Rows are points. A path goes straight from each point to the next, and from the last back to the first. The post is the endless flat space through its rows: a point in 2 columns, a line in 3, a plane in 4, and so on, so that a path can go around it. Count how often the path circles the post. Going back the other way cancels.
In the rows, zero is written as 100.

Post (1 x 2):
95  90
Path:
116  131
80  108
112  103
120  79
75  45
54  96
124  126
107  102
69  119
45  83
95  66
33  101
91  113
141  84
127  52
43  87
70  90
104  40
145  74
92  120
66  104
88  45
134  72
Times around: 0

Post, 7 rows:
140  111  123  112  83  50  152  131
129  106  109  129  82  122  130  111
65  94  110  63  90  105  86  105
70  82  119  109  93  109  116  89
141  70  77  127  129  109  56  53
87  88  82  149  172  119  81  87
92  113  100  107  81  89  72  72
Path:
112  107  59  93  139  138  42  86
25  113  105  189  57  76  109  57
115  36  92  139  113  100  69  104
56  102  90  99  128  124  46  124
81  107  95  87  69  100  71  127
151  80  116  160  130  98  144  118
134  103  97  116  124  140  74  77
162  148  92  100  132  85  138  128
165  95  79  136  74  98  138  44
70  82  104  129  102  83  98  78
118  56  134  62  59  115  95  155
139  61  115  106  104  146  106  95
122  129  97  137  121  137  96  95
151  108  96  86  120  62  130  102
153  42  67  88  119  160  135  117
82  67  84  168  119  107  113  116
126  116  94  177  134  118  53  119
100  94  145  104  122  81  100  96
71  130  111  144  108  92  116  57
154  94  57  111  94  150  88  69
65  80  91  64  36  103  93  91
167  110  74  143  85  122  122  96
113  59  67  88  102  175  34  111
89  97  119  150  111  98  99  118
84  121  118  133  105  101  69  47
116  137  101  132  104  130  110  87
Times around: 4

Post:
129  55  116  115  111  137  76  67  119  60  100  89
97  111  80  33  122  84  82  117  98  106  79  76
129  65  129  119  113  108  140  114  115  75  97  110
67  106  111  102  71  84  120  134  102  71  118  116
87  41  110  46  131  80  127  108  119  107  92  103
100  111  88  86  127  101  87  139  110  147  74  132
130  120  119  110  114  92  86  81  125  115  99  116
97  108  82  99  99  97  102  145  128  91  111  90
130  112  87  116  133  94  67  95  85  120  90  76
83  92  81  80  109  136  100  83  127  77  86  71
88  111  119  80  138  121  50  90  94  122  96  66
Path (25 x 12):
97  64  126  107  94  106  85  91  115  80  83  94
93  74  115  80  88  124  78  43  141  29  74  90
95  102  109  94  195  101  82  127  101  135  142  28
110  113  51  117  115  89  128  127  73  128  113  71
101  99  70  27  138  89  99  94  103  102  98  57
77  103  108  48  128  113  87  78  89  99  96  49
94  75  76  53  140  85  112  142  120  113  94  27
75  127  67  83  111  66  79  158  114  105  83  57
102  66  124  125  90  33  124  165  139  98  142  133
156  72  157  87  90  82  81  119  124  107  99  120
80  98  104  103  106  113  58  81  109  103  126  93
134  76  135  134  132  160  92  113  90  100  122  102
132  132  127  82  112  140  80  126  104  93  89  134
122  104  112  97  167  137  50  68  86  79  92  46
57  97  108  73  110  108  86  66  113  104  72  112
156  89  107  104  98  111  107  108  105  79  78  77
94  63  70  36  84  89  132  84  99  62  103  88
105  102  107  48  134  54  104  109  121  147  101  60
129  116  117  128  108  101  81  90  74  111  58  110
102  47  113  134  100  98  119  156  119  49  120  106
93  97  89  62  135  80  86  154  88  97  130  68
114  117  78  53  108  72  68  110  65  121  104  78
93  110  152  103  111  114  134  91  80  96  108  93
137  93  100  49  113  102  61  39  118  88  70  58
86  127  112  109  106  100  63  97  133  122  86  97
Times around: 1

Post:
88  72  83  65  119  113  91  80  82  128  85  136  95  95  86  86  87  109
91  109  118  125  148  132  93  87  107  75  122  123  92  100  135  122  45  106
68  143  99  107  115  103  72  63  142  100  92  118  116  89  117  91  92  107
95  110  99  124  113  104  93  97  90  92  91  58  108  96  52  90  143  51
93  113  109  85  124  97  116  108  112  113  93  63  117  102  71  96  113  110
74  93  106  81  102  89  107  99  117  96  127  97  62  125  152  99  111  145
112  63  116  95  116  145  114  87  113  92  125  113  105  76  77  86  101  51
84  115  101  117  79  82  109  99  101  102  129  61  117  125  91  98  94  94
83  146  93  97  124  99  98  46  130  93  105  86  105  85  142  109  93  99
108  117  107  109  107  94  27  91  107  96  127  83  122  93  115  98  122  101
78  92  86  82  64  79  99  102  54  100  134  102  107  95  54  62  154  116
76  111  81  118  85  105  115  116  78  77  90  71  138  71  87  69  118  78
84  106  120  87  125  115  100  102  74  105  101  125  90  115  112  69  78  86
84  120  102  97  81  131  62  57  86  133  121  115  95  47  105  121  67  70
125  94  135  109  98  83  78  83  117  112  93  137  87  123  110  90  126  136
127  116  82  109  122  99  84  106  121  86  96  148  98  105  104  99  99  112
101  128  110  85  109  123  77  68  105  107  68  87  118  127  80  122  128  88
Path (27 x 18):
98  90  65  149  62  84  91  79  65  124  153  74  105  54  94  100  105  91
90  99  109  100  55  124  90  24  88  119  78  123  92  90  107  89  106  106
91  73  71  82  134  121  103  123  137  106  63  97  119  55  108  76  74  94
80  113  106  72  160  98  104  92  102  108  89  124  79  91  78  102  105  107
122  78  120  100  143  101  92  110  86  101  122  91  147  108  65  88  105  67
118  122  134  95  131  83  110  76  152  122  132  112  68  103  141  111  44  80
122  133  118  126  94  81  79  82  91  79  81  76  147  140  32  80  125  93
89  129  98  98  114  103  79  87  152  129  85  106  161  118  106  52  57  95
115  111  102  99  147  112  95  102  98  127  70  107  97  121  93  90  90  68
96  117  113  117  95  109  81  87  95  99  142  61  117  105  92  81  115  76
74  104  123  139  172  129  41  92  80  60  134  54  148  73  126  109  96  111
83  82  110  61  121  78  127  75  115  138  117  93  95  108  116  94  70  106
58  116  109  74  163  117  75  69  135  128  109  104  99  99  91  121  87  81
123  90  153  92  144  124  93  94  93  140  91  147  113  125  89  51  93  64
108  88  77  92  127  96  96  106  112  132  97  131  131  117  125  112  59  112
72  116  114  75  105  96  101  97  135  102  90  101  103  154  74  123  127  139
72  105  72  89  174  121  83  106  128  55  120  57  106  70  63  115  108  126
120  83  96  118  46  126  98  92  116  108  105  86  77  68  63  77  170  71
108  80  135  98  101  133  127  125  126  99  119  65  125  134  69  115  128  116
61  86  111  131  86  108  114  83  143  94  121  85  115  123  121  104  91  74
62  73  129  117  122  120  78  62  86  86  108  79  139  73  36  83  120  64
81  63  95  84  101  80  83  81  89  95  167  105  106  73  162  87  84  100
82  110  103  110  127  123  65  88  64  89  149  83  135  84  120  100  95  63
107  103  80  125  114  93  113  107  114  91  87  45  122  99  73  88  129  80
93  102  138  128  89  129  95  59  100  68  94  114  108  136  130  115  60  154
84  114  54  62  168  132  85  97  87  83  135  61  118  83  114  102  96  139
93  135  128  80  84  84  131  85  104  157  46  116  155  164  5  55  132  88
Times around: 1
